Rows are points. To make a cloud, some directions were put in groups of two or more. Within a group, all points are equally far from the middle, so they leave a hole (a ring in 2 directions, a hollow ball in 3). The other directions are filled evenly. Then the cloud was stretched, turned, moved and blurred a little. Count the holes, and give their numbers of directions, smallest first.

Cloud (20 x 3):
[[ 42 -45  19]
 [-57  13  45]
 [-46 -27  66]
 [-29  49  -3]
 [-25 -66  43]
 [ 57  44  -3]
 [  3  -3 -42]
 [ 21  21 -43]
 [-32 -52  59]
 [ -1  49 -28]
 [-16  30 -32]
 [-75 -23  27]
 [ 19 -25 -35]
 [  0   3 -42]
 [ -3  59  -3]
 [ 26  -7 -41]
 [ 31  16 -43]
 [-38 -69  14]
 [ -5  45  42]
 [ -6  15 -42]]
Holes: 1 (3)

Cloud:
[[ 11  -4 -29  44]
 [-38  -2  36  31]
 [ 47  57  -7  -8]
 [ 11 -82  32  -6]
 [ 34 -24  41  11]
 [ 46 -13  23 -63]
 [-39 -69  34 -33]
 [ 57 -16 -16 -47]
 [-31  22  22 -23]
 [ -7 -32 -33  -2]
 [ -6 -16  66 -52]
 [-42 -23  47 -44]
 [-40 -77  24   9]
 [ 49 -40   5 -50]
 [ 58 -39 -29 -14]
 [ 17  46 -12 -25]
 [ 31   8  56 -29]
 [ 58 -17 -27  25]
 [  8 -41  49 -62]
 [ 18   3 -28  44]
 [-33 -22  10  44]
 [-40 -51  31  34]
 [-32  -6  66 -34]
 [ 17 -28 -44  15]
 [ 33 -12 -39  34]
 [ 54 -24 -34 -27]
 [-29 -17  64  12]
 [-12 -87  36 -22]]
Holes: 2 (2, 2)

Cloud:
[[-15  53  39  17]
 [  6  38  40  85]
 [ 30  68  -6  16]
 [-39  39  22  71]
 [ 12  37  34  87]
 [ 51  26  11 -28]
 [ 38  28  37 -21]
 [-46  28   9  68]
 [-30  32  -6 -30]
 [ 29  24  48  -6]
 [  3  59  -1  78]
 [-34  11 -40  46]
 [ 38  60  -4  23]
 [ -5 -12 -55 -39]
 [ 41  -9   9 -49]
 [-42 -16   2 -18]
 [-27 -10 -17 -52]
 [ 38  53  -3  42]
 [ 33 -21   3 -56]
 [-48  23   7  64]
 [ 22 -26  33 -27]
 [-30  17 -15 -41]
 [ 28 -27 -33   0]
 [ 20 -11  40  58]
 [  9  60  -1  75]
 [ 33 -21 -14  31]
 [ 15  64  22 -11]]
Holes: 2 (2, 2)

Cloud:
[[-52  27 -10 -23 -51  36]
 [ 15  34 -13  50 -69  41]
 [-44  49 -21  21 -44   1]
 [-68  -1  83   3  -6  13]
 [ 27 -31   2  35   0 -27]
 [ 37 -49  -5 -18  28   0]
 [-39 -85  22 -31 -27  12]
 [ 51  33 -38  15 -58   9]
 [ 12  42 -14  34 -62 -18]
 [ 73  47 -34   2 -89  14]
 [-42   7 -44   6 -31 -18]
 [ 20  -3   8 -31 -23  33]
 [ 23  -2  -4  35  44 -73]
 [-54 -27 -10 -33  37 -44]
 [ -1  15  32 -18  78 -99]
 [-76   6  -9 -10  38  36]
 [ 15  71 -67 -25 -51  24]
 [-16  32 -49 -31   6 -26]
 [ -3  27  54  23  18  20]
 [ 54  19 -22  13 -52  22]
 [ 34  17  13  16 -62 -52]
 [ -3  34  14  57 -31  14]
 [-18 -33 -36 -37 -95   7]
 [-27  21  -1 -10 -16  27]
 [-12  -3  10 -58 -52 -44]
 [ 29 -10  13 -20  67 -13]
 [-30 -29 -25 -10 -24 -23]
 [ 63 -16 -23 -47 -17  19]
 [ 12  10  32   5   7 -60]
 [ 20 -75   9 -19 -32  -2]
 [ 39  12  37 -29 -59  -6]
 [-36  11 -27  34 -23  39]
 [ 31   9  46  11   1 -25]
 [-10   5 -14  53  12 -59]
 [ 72 -51 -25 -17 -41  12]
 [-44  -2  58  16   0 -26]
 [ 17  15 -44  60 -42  -2]
 [ 19  49 -81 -20 -61  15]
 [-76 -14  35 -45 -56  40]
 [-59  28  -5  21 -79  36]
 [-29 -20 -45  58 -59 -32]
 [ 26 -22   2 -41 -30 -24]
 [-23  38  55  61  15  11]
 [ -9  73  32 -17 -12 -24]
 [ 48 -34 -45 -11  -4 -28]
 [ -5  23 -16  19 -11 -73]
 [ 45 -48  13  14 -61  -7]
 [  0  -9 -59   2 -47 -39]
 [-42 -13 -44 -19 -94  20]
 [  2 -29 -22 -36  77 -14]
 [-34  -5   7  26  38  13]]
Holes: 0

Cloud, 52 rows:
[[-30  -3   1 -17 -47 -81]
 [ -3 -33 -57  17 -36 -35]
 [-28 -19 -27  57   8 -46]
 [-14  26  21  28  -7  20]
 [ 48 -23 -44   0  20 -30]
 [  1   6  24  13  80 -56]
 [-26  33 -58  53  -8  21]
 [-31 -53 -27 -12 -50 -15]
 [-34   3 -33 -74 -12  -4]
 [-63   2 -59  13   5 -50]
 [-71   5 -34   2 -38  35]
 [-72 -20 -27  -5  -4 -62]
 [ 66   1 -15   2   5 -30]
 [-33 -51 -77  -8  59  18]
 [-62  17 -31 -43 -18 -46]
 [-14 -18 -44 -72   7 -16]
 [ 57   4  20  22  31  10]
 [ 31   7  36 -47  48 -62]
 [-48   7 -23  -4 -82 -18]
 [-23 -57 -27   5 -33 -23]
 [-21  19  -5  12  35 -90]
 [-43  49 -27  -3 -44 -38]
 [ 37  31 -53  10   6  39]
 [  2  10  49 -23  26  -7]
 [-12  47  11  -8 -66 -28]
 [ 25  46 -18 -23  71  17]
 [-58  40   4   6 -17   2]
 [ 47  13   7  -6  46 -77]
 [-24 -34 -34  39 -29  34]
 [ 17 -26 -14  -5  45 -78]
 [ -1 -24 -43  32 -28  55]
 [ 53  -9 -54  10  10  25]
 [-20  35 -28 -19 -35 -66]
 [ 36  -8  14 -51 -19  11]
 [ 37   6 -15 -66  17   9]
 [  7 -27 -62 -19  77 -14]
 [ -9 -61 -59  -3   3 -32]
 [  1   9  43  -7 -14 -77]
 [ -8  44   7  45  48  15]
 [-26 -11 -72  61 -14   6]
 [-21  40 -23   2  57  45]
 [  9 -15 -14 -21  20 -88]
 [ 25  15   6 -21   4 -92]
 [ -4 -12   0 -25  62  43]
 [-15  50  -7  -1  35  43]
 [-70 -12 -63 -30 -23  37]
 [-26  42 -24  55 -19  -1]
 [-29 -29 -62  63  23 -11]
 [ -7 -30 -38  24 -18 -62]
 [-47   1 -41  64  16 -26]
 [-47   6  -6 -28  -7 -87]
 [-36   8 -62 -52 -13  18]]
Holes: 1 (6)

Cloud (80 x 8):
[[ 49  -5  89  49  25  15   6  14]
 [ -6  23 -44  -5  24   5  78 -31]
 [ -9 -51   0  35 -34 -13  22  46]
 [ 10  16  10 -14  26 -69  12 -55]
 [-10  20 -25   8  63 -34  47  12]
 [ 15  -4 -71   4 -10   3  10 -45]
 [ 99  12  34  -4 -27  -4  24  -6]
 [-65  -3 -32  10 -15  25  32  -8]
 [ 31  41 -14  19  30  31   6 -34]
 [-41 -63 -15  10  53 -19  15 -26]
 [ 67  23  16   4 -32  30  15  29]
 [ 20 -47 -32  27  39  -8 -33  18]
 [ 80 -12  23  19 -50   9  -1  20]
 [-33 -78  -7  17 -29  42  30  41]
 [  7 -51 -61 -18  -2  -1   6   2]
 [ 42 -32 -50 -18 -40   9  -4 -11]
 [  6 -11  21  -9  97 -28  46   5]
 [ 18 -27  -3  73 -48   4  -8  29]
 [ 29 -59  55  43 -17  54 -10 -31]
 [-37 -12  25  38  21  75  46  34]
 [  3  22 -34  22  44 -25 -14 -21]
 [ 78 -22  31   8  21  57  41 -27]
 [ 10  28   9  28  14  91  -6   1]
 [  8  -2  65  80  49  20  14  34]
 [-10 -21  61  22   0   3  11  79]
 [-20  11  73  16 -25  31 -34  -3]
 [ 24 -84   3 -54  16 -12  74 -26]
 [ 63  -6  28  92   1  24  16   3]
 [ 41 -22  42  32 -35 -12 -65  10]
 [  6  -9  -7 -24  67  56  49  -9]
 [ -1 -11   8  39  44 -20  81   5]
 [ 69  -6 -36  13  18  18  47   5]
 [ 27 -18 -59 -45 -57   1  16 -42]
 [-18 -67 -20  43   3   8  48 -20]
 [ 31 -27  55  55  15  65  39   0]
 [ 27 -20  -5  66 -17  62 -37 -26]
 [  8  24  15  28  48  53 -22  34]
 [ 18 -46  58  24   2 -34  51   9]
 [ 14 -89  -3 -73  13  -3  42  17]
 [ -2 -56 -50  -9 -42 -22  64   7]
 [-17 -59 -38  14   8 -61  25  41]
 [ 43 -15   9  50  -7  62  11  40]
 [ 40  54  12  67 -23  71  28 -24]
 [ 21  35 -32  16  -5 -31 -46   2]
 [ 24  29  10  34 -30 -12 -76  13]
 [ 35 -46  52  26 -48   9  25  -1]
 [ 71  62  53  34  -7  11  -4 -51]
 [ 23 -36 -34  29  40 -16 -22 -15]
 [-19 -42  35  40 -37 -15 -40  36]
 [ 13 -17  52  31  -7  23  -3  77]
 [ 30 -43 -10 -17  63  57  56   8]
 [-38  -2   1 -23  -3 -72   3   0]
 [-61 -31 -39 -38 -19   1  24  -2]
 [-24 -52 -62 -36  -7   5  13  -3]
 [-33 -15  69 -12  32 -29  42  34]
 [-32 -17 -37 -11 -62 -18  29 -23]
 [ 78  18  33  59 -51 -29  -3  38]
 [ 34  40  27  42  12  73   1 -37]
 [-52 -24  -2  -7  50 -13  52  73]
 [ 29 -41  22  42  46  12 -53 -20]
 [ 31 -51  47  13 -30  37 -14  45]
 [-47  -8 -40  -5  14  29  56 -46]
 [-16  24  84  59  15 -16 -31 -12]
 [ 50  21  25 -51   4  15  39 -36]
 [ 43  -4  24  82 -10  25 -44 -47]
 [ -4 -37   5 -19  28 -55   6 -47]
 [-18   7   4 -39 -39   8  87  -2]
 [ -8 -54  55  48 -12  31 -15 -32]
 [ 15  21  64  12 -35  14  42  -1]
 [ 66   3  27  28 -74   6 -35 -51]
 [ 31 -43  71  62 -12 -31 -23   5]
 [  3  19  17   0 -46  -8  70  16]
 [-19 -52   4  65 -19  26 -20  41]
 [ 49 -58 -38  -2  15  17  43 -57]
 [ -2 -37  40  -4 -24  -2  57  39]
 [ 67  -1  57  58 -24  21  51 -29]
 [-59 -46  -5  31 -35  68 -15  15]
 [  7  25  46  51  31  74 -17 -11]
 [-11 -53  20  59 -15   2 -23  66]
 [ 59  35  37  -2  49 -32  18 -27]]
Holes: 3 (2, 2, 2)

Cloud:
[[   8   72   -7   35  -74  -39  -18  -22   22]
 [  72  -20   19   18  -52  -16   30   39   27]
 [  15  -31  -16  -44  -40   19  -27   25  -57]
 [ -26  -17  -11   -8   -6  -50  -41   12  -72]
 [  13   49   20  -49  -10  -76   23  -43   41]
 [  30    6   43   11  -23   13  -13   27  -25]
 [ -45  -41   11  -77   43   28   63  -23    0]
 [  28  -34    5  -26   46  -36   76   -3   -4]
 [  -6   12   41  -40  -10   30  -29   72   16]
 [  67   18    3  -18  -36  -49   -7  -19    6]
 [  88   14   15   18  -37  -43  -22   46  -52]
 [  26   52    2   13  -40   54  -29   21  -23]
 [  -8   11  -25   32  -66  -66   46   -6   -5]
 [   7  -13    1  -32  -17  -51   35   27  -12]
 [  52  -59   40    8  -57  -14   37    5   67]
 [ -46   41   -1   22   65  -19  -10  -46  -29]
 [ -30  -34  -27  -10  -15  -55   26   29  -90]
 [  37  -48   27   44  -23  -63   23    2   -7]
 [ -18  -10   -6 -102   38   13  -13   35   34]
 [  31   30   38   -6  -23  -83  -10   29   39]
 [  58  -11   35  -41  -26   45   19   33  -52]
 [  -2  -32  -21  -33   68   16   19   27  -88]
 [ -12   72   28   -9   17  -24  -16  -75  -26]
 [   4  -14   38  -22   55  -20   18    3  -58]
 [ -27  -26  -54  -22   21  -11   51   18  -24]
 [  16  -92   27  -36   -2   -8   29    5   34]
 [   5   15   17   43  -75  -27    6  -19  -31]
 [  15   55   30   -7  -16    7  -13  -64   -9]
 [  54  -39   16   22 -110  -33   -3   39   -8]
 [ -27  -20  -28   10   -1   64  -11   -1  -85]
 [  -9    2   41   -6  -47   72  -30  -33  -14]
 [ -34    8   68  -12  -19  -23  -28   26   -5]
 [   0  -91    5  -34   18   43   -3   74  -83]
 [ -19   42    6   19  -61  -10   -7  -44  -20]
 [  25  -58   55  -56   -8   20   48   32   -9]
 [  25  -11   51   68  -33  -89   67  -34   14]
 [  22   59  -16  -22   23  -23  -63   -4   10]
 [  29   50  -44   31  -29  -41  -16  -21   -3]
 [ -31   -4  -35  -10   32  -36   58  -33   22]
 [  -7   20    1   85  -36  -65   23    0  -86]
 [ -38    5   47  -92  -25  -16    7  -28  -17]
 [ -23  -20  -11   63  -47  -69   58  -18   -2]
 [  50  -44   49  -30  -18   46   41   21   17]
 [  32    9    5    0  -46  -32   42   -4  -21]
 [  18   26  -39   58  -34  -13  -39   16  -32]
 [   9   12   54   12  -51  -36   78  -16   70]
 [  10   29    7    6  -38   49    2  -36   17]
 [  -1   87   12   17  -37  -46  -38   15  -51]
 [ -11  -11    8   -9   31   40   -3  -34  -21]
 [  20  -21    9   -8  -64  -64   17   20  -29]
 [  11    8   40  -72    6   -8   56   13   30]
 [   6   11  -25  -21  -81   61   33   25    8]
 [ -13   26   -2   -8   50  -49  -38   -5  -19]
 [  38   57   17  -18  -28  -11  -24  -27   43]
 [ -14  -36  -28  -40   -6  -34   32   61  -24]
 [  -9  -21  -10  -20    3   -2   15  -46   20]
 [ -67    5  -19  -11   37   -4    4  -59  -90]
 [ -12   -3   -3   19  -57   -4  -11   47  -62]
 [ -64   -4   19  -27   31    4    4  -16   15]
 [ -23    2  -13  -72   55   32  -13   44  -80]
 [  -5   48  -54  -13   34  -69  -21   22  -54]
 [ -28   34   42   31  -20   19  -43  -36  -28]
 [ -12   31   34  -48    7   37  -33    5  -73]
 [ -23   13   76   22   -3   33   -6  -11  -15]
 [ -24  -10   -1 -111  -12    3  -41   21    1]
 [  11  -31   42  -62   13   50   -3    0  -24]
 [   4  -37   78  -49  -17   24   46   23   70]
 [  -5   76    4    1  -37   15  -83   23  -43]
 [ -23  -55   -1    4   -2  -40  101   42  -20]
 [ -19  -53  -10  -19  -26   31   47    9   -4]
 [ -10    3  -58   -5  -22  -66  -16    8  -53]
 [   2   23  -33   18  -56  -24   -2  -34  -43]
 [ -14   36   27  -20    0   12    7  -56   24]
 [  55    9   19  -17   23   12    0   27   34]
 [ -40    4  -11  -27  -23  -42   32   16  -40]
 [   5  -28    9    2    7  -13   86   38  -47]
 [   2  -65   -4  -64   37   -9   93   16   -9]
 [  21  -32   27    4 -116  -28    7   39  -31]
 [  43  -22   37   -4  -49    4  -33  -26  -27]
 [ -40  -28   35    4   27  -65   47   10   25]
 [ -39   41   53   36   19  -92   48  -63   28]
 [  40   31  -35   -8  -62  -31  -30   31   44]
 [  34   55   -7   56  -83   16   37   -5  -13]
 [ -67  -14   39  -45   29    7   14  -28  -33]
 [   7   31   41   37  -21  -71   13    8    2]
 [ -56  -61   17  -32   -1  -12   61  -40  -19]
 [ -38  -11    5    6  -37   15  -40   18  -11]
 [ -18   39   30   -5  -24   28   -6  -72  -60]
 [  43    0  -15  -48  -42   26  -18   12   73]
 [ -44   39   23  -42    6    9  -27    2   22]
 [ -43  -12  -16   16  -14   17   -1   -3  -55]
 [   4  -13  -12   25   28  -19   -5  -66   19]
 [   7  -15   50  -29  -24   12    7   63  -73]
 [  14  -45   15  -60  -23   -1   -4   -3    6]
 [ -64    0   19   -6   56  -65   35  -10    6]
 [ -35  -11   66  -38  -38  -45   -4   -8  -11]
 [  -2  -24   38  -98   90  -22   15    8   25]
 [ -60  -41    1   14  -47    2   55   -5  -56]
 [ -43  -28   25  -41   42  -74   77   32   -6]
 [ -51   44  -10  -36  -19   -1   -1   38  -18]
 [ -45   -7   62  -16   30  -19   31  -11  -54]
 [  25    2    0  -35  -13   37  -49   44  -34]]
Holes: 0
